Each point is reached from the start by the listed moves, each made once or not at all, plus a little noise. Say if it took an odd or an even number of moves. Then give how often each move was made.

Moves:
(1): [0.69 0.29]
(2): [-0.21  0.62]
Start: [-0.18 -0.23]
Points:
[-0.38  0.38] => odd (0, 1)
[0.52 0.09] => odd (1, 0)

Moves:
(1): [ 0.53 -0.14 -0.07  0.04  0.23  0.21  0.06 -0.10 -0.09 -0.33  0.20]
(2): [ 0.21  1.06 -0.31  0.24  0.08 -0.03 -0.14  0.14  0.01  0.14 -0.06]
(3): [ 0.31  0.13  0.76 -0.32  0.20 -0.48  0.38  0.03  0.01 -0.13 -0.06]
(4): [ 0.10  0.10  0.25  0.71  0.11 -0.20 -0.11 -0.10 -0.04 -0.17  0.43]
(5): [-0.30  0.05 -0.02 -0.14  0.76  0.02  0.01  0.15 -0.13  0.12  0.04]
(6): [-0.20  0.02  0.48  0.11  0.11  0.84 -0.04 -0.02  0.03  0.17  0.15]
(7): [ 0.04  0.07 -0.10  0.01  0.09  0.10  0.65 -0.05 -0.17  0.28  0.13]
(8): [ 0.13 -0.08  0.00  0.08  0.04 -0.12  0.17  0.85  0.26 -0.05 -0.05]
Start: [ 0.00 -0.07  0.34 -0.40  0.27  0.11  0.69  0.06 -0.08 -0.42  0.08]
Points:
[-0.18  1.12  0.69  0.60  1.36  0.80  0.47  0.23 -0.17 -0.13  0.63] => even (0, 1, 0, 1, 1, 1, 0, 0)
[ 0.36 -0.04  1.10 -0.63  0.55 -0.47  1.30  0.99  0.17 -0.65 -0.03] => even (0, 0, 1, 0, 0, 0, 0, 1)
[ 0.76  0.84 -0.05 -0.07  0.62  0.34  0.61  0.10 -0.16 -0.63  0.21] => even (1, 1, 0, 0, 0, 0, 0, 0)

Moves:
(1): [ 0.44  0.16  0.02  0.01  0.08  0.05 -0.28  0.21  0.17 -0.08 -0.24 -0.27]
(2): [ 0.10  0.62 -0.36  0.01  0.14  0.05  0.09 -0.10  0.07 -0.06  0.11  0.36]
(3): [ 0.15  0.03  0.17  0.26 -0.16  0.24  0.21 -0.17  0.03 -0.03 -0.10  0.18]
(4): [-0.01  0.02 -0.38  0.35  0.07 -0.27 -0.10 -0.16 -0.03 -0.09 -0.24  0.08]
(5): [-0.36  0.19  0.31 -0.01  0.46 -0.36  0.15 -0.08 -0.16  0.26 -0.44 -0.22]
(6): [ 0.23 -0.31  0.06  0.08  0.48  0.55  0.09  0.21  0.04  0.19  0.39  0.36]
(7): [ 0.31  0.34 -0.42  0.06 -0.26 -0.04  0.87  0.35 -0.28  0.02  0.14 -0.05]
(8): [-0.39 -0.01  0.31  0.08  0.06  0.15 -0.09  0.57 -0.18  0.14 -0.27  0.27]
(9): [-0.05 -0.02 -0.14 -0.09 -0.04 -0.05  0.09 -0.14  0.52  0.12 -0.22  0.01]
(10): [ 0.10 -0.05 -0.11 -0.01 -0.30  0.00 -0.08 -0.33  0.03  0.47  0.15 -0.04]
(11): [ 0.20  0.12  0.39  0.33  0.23 -0.50 -0.10  0.17  0.52 -0.25  0.31  0.04]
(12): [ 0.22 -0.06 -0.30 -0.29  0.04 -0.38 -0.17 -0.04 -0.13 -0.15 -0.29  0.83]
Start: [ 0.07  0.29  0.36 -0.24  0.24  0.03 -0.42  0.10  0.36 -0.17 -0.09 -0.34]
Points:
[ 0.70  1.08 -0.72  0.08  0.88 -0.20  0.82 -0.06  0.34  0.15 -0.75  1.20] => even (0, 1, 1, 1, 1, 1, 1, 0, 1, 0, 0, 1)
[-0.09  1.10 -0.24  0.25  1.20  0.10  0.69  0.76  0.36  0.37 -0.64  0.48] => odd (0, 1, 0, 1, 1, 1, 1, 1, 1, 0, 0, 0)
[ 0.58  1.39  0.78  0.29  0.99 -0.53 -0.27 -0.03  1.57 -0.18 -0.68 -0.23] => even (1, 1, 1, 0, 1, 0, 0, 0, 1, 0, 1, 0)
[-0.11  0.24  0.54  0.01 -0.20  0.39 -0.28 -0.02  0.73  0.53 -0.53  0.03] => even (0, 0, 1, 0, 0, 0, 0, 1, 1, 1, 0, 0)
[ 1.33  1.31 -0.58 -0.25  0.03 -0.06  0.26  0.38  0.15 -0.47 -0.48  0.71] => odd (1, 1, 1, 0, 0, 0, 1, 0, 0, 0, 0, 1)
[ 0.47  0.41  0.27 -0.33  0.23  0.00 -0.60  0.19  0.98 -0.10 -0.52 -0.60] => even (1, 0, 0, 0, 0, 0, 0, 0, 1, 0, 0, 0)

Moves:
(1): [ 0.57  0.40  0.09  0.28 -0.07 -0.15 -0.26 -0.18 -0.13 -0.05 -0.14  0.15
 -0.44 -0.09  0.45  0.11  0.24  0.09 -0.03  0.11 -0.09 -0.05 -0.02  0.08
 -0.27]
(2): [-0.11  0.36 -0.29  0.10  0.11  0.07  0.07  0.07  0.08  0.05  0.20  0.13
  0.28 -0.03  0.10  0.29  0.31 -0.21 -0.27  0.15 -0.31  0.03  0.38  0.15
  0.11]
(3): [-0.10  0.25  0.37 -0.03 -0.25  0.08 -0.07 -0.08 -0.19 -0.10 -0.05 -0.17
  0.02  0.05  0.09 -0.07  0.01  0.02 -0.13 -0.08  0.09  0.02  0.05  0.04
  0.21]
(4): [-0.24  0.17 -0.06  0.46 -0.19 -0.14  0.05 -0.09  0.00  0.04 -0.28  0.11
  0.12 -0.32 -0.11 -0.10  0.16  0.02 -0.17  0.01  0.12  0.27 -0.13  0.03
 -0.05]
(5): [ 0.02  0.08  0.00  0.12  0.46 -0.24 -0.16  0.24 -0.27 -0.20  0.18 -0.01
  0.06  0.17 -0.15 -0.11  0.05  0.03  0.14 -0.24  0.26  0.14  0.12  0.03
  0.03]
(6): [ 0.19  0.15 -0.06  0.15  0.20  0.54  0.18  0.03 -0.19  0.24  0.05 -0.06
 -0.03  0.30 -0.10  0.05 -0.09 -0.24 -0.07  0.02  0.21 -0.06 -0.21 -0.13
  0.19]
(7): [ 0.18 -0.09  0.09 -0.31  0.07 -0.20  0.56 -0.24 -0.28  0.14 -0.08 -0.31
 -0.29 -0.15  0.04  0.01  0.12  0.25  0.06  0.10  0.24  0.13  0.15 -0.12
  0.10]
(8): [ 0.19 -0.16  0.18  0.20 -0.25  0.05  0.08  0.62 -0.07  0.15 -0.02 -0.07
 -0.07  0.03 -0.34  0.04 -0.18  0.30  0.06  0.05 -0.29  0.10  0.28 -0.11
  0.10]
(9): [ 0.21 -0.08  0.39  0.05  0.11  0.14  0.09  0.04  0.49  0.09 -0.06 -0.03
  0.01 -0.21 -0.08 -0.06  0.01 -0.20  0.00 -0.09 -0.06  0.12  0.10  0.18
 -0.23]
(10): [-0.03  0.19  0.12  0.02  0.20 -0.33 -0.07 -0.25  0.09  0.42  0.03  0.22
  0.08  0.29 -0.06 -0.18 -0.17  0.07 -0.03  0.05  0.00 -0.09 -0.12  0.07
  0.04]
(11): [-0.15 -0.03  0.17  0.52 -0.17  0.12  0.35 -0.16  0.14 -0.09  0.60 -0.01
  0.06  0.14  0.20 -0.02 -0.06 -0.11  0.05  0.17 -0.07 -0.03  0.09  0.12
 -0.32]
(12): [-0.09  0.15  0.11 -0.17 -0.04  0.07  0.12  0.03  0.05 -0.04  0.04  0.47
  0.08 -0.23  0.03  0.10 -0.08  0.02  0.03 -0.09  0.07  0.12 -0.12 -0.18
 -0.22]
(13): [ 0.22 -0.11 -0.14 -0.08 -0.06 -0.15  0.00  0.07 -0.04  0.10 -0.03 -0.23
  0.41  0.04  0.22  0.21 -0.15  0.02 -0.03  0.03  0.02  0.05 -0.34  0.08
 -0.04]
(14): [ 0.03 -0.15  0.02 -0.01 -0.03 -0.06  0.12 -0.01  0.22 -0.16 -0.27  0.18
  0.01  0.49  0.12 -0.04 -0.05 -0.11 -0.15  0.23 -0.07  0.35  0.29 -0.11
 -0.14]
(15): [-0.13  0.07  0.12  0.08  0.34  0.11 -0.16  0.22  0.49 -0.04 -0.01 -0.06
 -0.28 -0.09  0.65 -0.23 -0.07 -0.03  0.01 -0.11  0.05  0.07  0.14 -0.16
  0.21]
(16): [-0.23  0.04  0.16 -0.03  0.14 -0.02 -0.21 -0.06 -0.10  0.05  0.22 -0.16
 -0.09 -0.16  0.02  0.52 -0.22 -0.11 -0.16  0.22  0.01  0.14 -0.12 -0.26
  0.10]
(17): [-0.28 -0.12  0.34 -0.18 -0.03  0.24 -0.24  0.23  0.19  0.32  0.00 -0.10
 -0.03  0.06  0.18 -0.02  0.67  0.31  0.07  0.19 -0.01 -0.02 -0.47  0.09
 -0.10]
(18): [-0.14  0.10 -0.25  0.08  0.00  0.16  0.05 -0.18  0.28 -0.28  0.20 -0.02
 -0.06  0.22 -0.08  0.16 -0.15  0.48 -0.01 -0.21 -0.09  0.14 -0.09  0.09
  0.01]
(19): [-0.02  0.13  0.02  0.19 -0.13  0.10 -0.34 -0.13  0.00  0.11  0.15 -0.29
  0.17 -0.01 -0.16  0.21  0.15 -0.02  0.67  0.04  0.21 -0.02  0.09 -0.06
 -0.05]
(20): [-0.08  0.11  0.09  0.00  0.06 -0.02  0.01  0.01  0.14 -0.37 -0.14 -0.19
  0.19 -0.06 -0.28 -0.06  0.03  0.19 -0.01  0.51  0.17 -0.32 -0.01 -0.31
  0.09]
(21): [ 0.11  0.19 -0.42  0.06 -0.12 -0.04 -0.05 -0.16  0.12  0.33  0.33  0.03
 -0.08  0.21 -0.11 -0.13  0.16  0.00 -0.34  0.12  0.69  0.24  0.16  0.09
 -0.06]
(22): [ 0.20  0.01 -0.03 -0.14 -0.06  0.16 -0.12 -0.35  0.00 -0.15  0.23  0.04
  0.20 -0.18  0.00 -0.42  0.15 -0.14  0.12  0.36 -0.43  0.41 -0.14  0.02
  0.29]
(23): [ 0.03 -0.30 -0.05 -0.04  0.25  0.24 -0.28 -0.52 -0.24  0.02 -0.04  0.25
  0.25 -0.06 -0.08  0.04  0.09  0.10 -0.01 -0.12  0.09 -0.19  0.37 -0.03
 -0.02]
(24): [-0.17 -0.11 -0.02 -0.11  0.09 -0.03  0.24  0.09 -0.12 -0.10 -0.04  0.44
  0.01 -0.08  0.02  0.17 -0.04 -0.12  0.20  0.33  0.30  0.01  0.06  0.65
  0.32]
Start: [ 0.00  0.11  0.03  0.52  0.37  0.29  0.06 -0.01 -0.29  0.03 -0.08 -0.31
 -0.16  0.01  0.28  0.23 -0.01 -0.34  0.09 -0.21  0.15 -0.38  0.11  0.58
  0.14]
Points:
[ 0.18 -0.21  0.18  0.64  0.73  1.12  0.25  0.24 -0.80 -0.06 -0.23  0.08
  0.20  0.12 -0.48  0.47 -0.21 -0.12  0.31  0.56  0.62 -0.81  0.60  0.64
  0.90] => odd (0, 0, 0, 0, 0, 1, 0, 1, 0, 0, 0, 0, 0, 0, 0, 0, 0, 0, 0, 1, 0, 0, 1, 1)
[ 0.43  0.73  0.71  1.51  0.57  0.35 -0.23 -0.09  1.03 -0.14  0.37  0.08
  0.13 -0.06  1.41 -0.49  1.08 -0.25 -0.23  0.97  0.82  1.01 -0.21  0.52
 -0.65] => odd (1, 0, 0, 1, 1, 0, 0, 0, 1, 0, 1, 1, 1, 1, 1, 0, 1, 0, 0, 1, 1, 1, 0, 0)
[-0.32  1.06  0.29  0.43  0.39  0.25  0.07 -1.18 -0.07 -0.25  0.38 -0.89
  0.37  0.43  0.08  0.64  0.18  0.04  0.09  1.17 -0.06  0.42  0.55  0.03
  0.89] => even (0, 1, 1, 0, 0, 0, 1, 0, 0, 1, 0, 0, 0, 1, 0, 1, 0, 1, 1, 1, 0, 1, 0, 0)
[-0.25  0.42  0.68  1.06  0.51  0.60  0.32 -0.36  0.69 -0.40  0.22 -0.54
 -0.83  0.45  1.49  0.50  0.83  0.57  0.98  1.11  0.81 -0.13  0.36  0.84
  0.04] => even (1, 0, 0, 0, 0, 0, 1, 0, 0, 0, 1, 0, 0, 1, 1, 0, 1, 1, 1, 1, 0, 0, 0, 1)
[-0.03  0.62  1.36  1.59  0.75  0.93 -0.02  0.10 -1.06  0.53  0.42 -0.36
 -0.21 -0.37  1.23  1.17  0.60  0.19  0.70  0.44  1.43  0.32  0.08  0.61
  0.28] => even (1, 0, 1, 1, 1, 1, 1, 1, 0, 0, 1, 1, 1, 0, 1, 1, 1, 0, 1, 0, 0, 0, 1, 1)
[ 0.79  0.70  0.89  0.29  1.02  0.76  0.32 -0.61  0.98  0.27 -0.29 -0.24
 -0.27  0.44  1.36 -0.09  0.50  0.38  0.04  0.85  0.13  0.41 -0.79  0.12
  0.11] => odd (1, 0, 0, 0, 0, 1, 1, 0, 1, 1, 0, 1, 1, 1, 1, 0, 1, 1, 0, 1, 0, 1, 0, 0)
[-0.55  1.24  0.22  1.23  0.37  0.65 -0.32 -0.44 -0.04  0.70  0.31  0.04
  0.18  1.29 -0.05  0.15  0.64  0.27  0.07 -0.17  1.64  0.70 -0.25  0.62
 -0.01] => odd (0, 0, 1, 1, 1, 1, 0, 0, 0, 1, 0, 1, 0, 1, 0, 0, 1, 1, 1, 0, 1, 0, 0, 0)
[ 0.59  1.42  0.35  2.03  0.78  0.70 -0.11 -0.44  0.33  0.22  0.94 -0.40
  0.07  0.32  1.61  0.25  0.51 -1.30 -0.98  0.70  0.59  1.30  0.51  0.78
  0.20] => even (1, 1, 1, 1, 1, 1, 0, 0, 1, 0, 1, 0, 1, 1, 1, 1, 0, 0, 0, 0, 1, 1, 0, 0)
[ 0.84  0.64 -0.35  0.46  0.58  0.49 -0.27 -1.46  0.40 -0.37  0.17 -0.29
  0.00  0.13  1.06  0.17  0.43  0.50  0.40  0.77  1.03  0.55  0.68 -0.01
  0.07] => even (1, 0, 0, 0, 0, 0, 1, 0, 0, 0, 0, 1, 1, 1, 1, 0, 0, 1, 1, 1, 1, 1, 1, 0)
[ 0.10  0.86  0.03  0.86  1.21 -0.17 -0.55 -0.80 -0.73 -0.22  0.17  0.47
  0.34  0.86  0.94  1.34 -0.09 -0.03 -0.40  0.23  0.35  0.16  0.62  1.38
  0.56] => odd (1, 1, 1, 0, 1, 0, 0, 0, 0, 1, 0, 0, 1, 1, 0, 1, 0, 1, 0, 0, 0, 0, 1, 1)
[ 0.45  0.57  0.07  0.84 -0.07  0.72  0.35 -1.91 -0.44 -0.31  0.82  0.46
 -0.23  0.36  0.85  0.39  0.59  0.11  0.59  0.78  1.08  0.77  0.97  1.16
 -0.01] => even (1, 0, 1, 0, 0, 0, 1, 0, 0, 0, 1, 1, 0, 1, 0, 0, 0, 1, 1, 0, 1, 1, 1, 1)
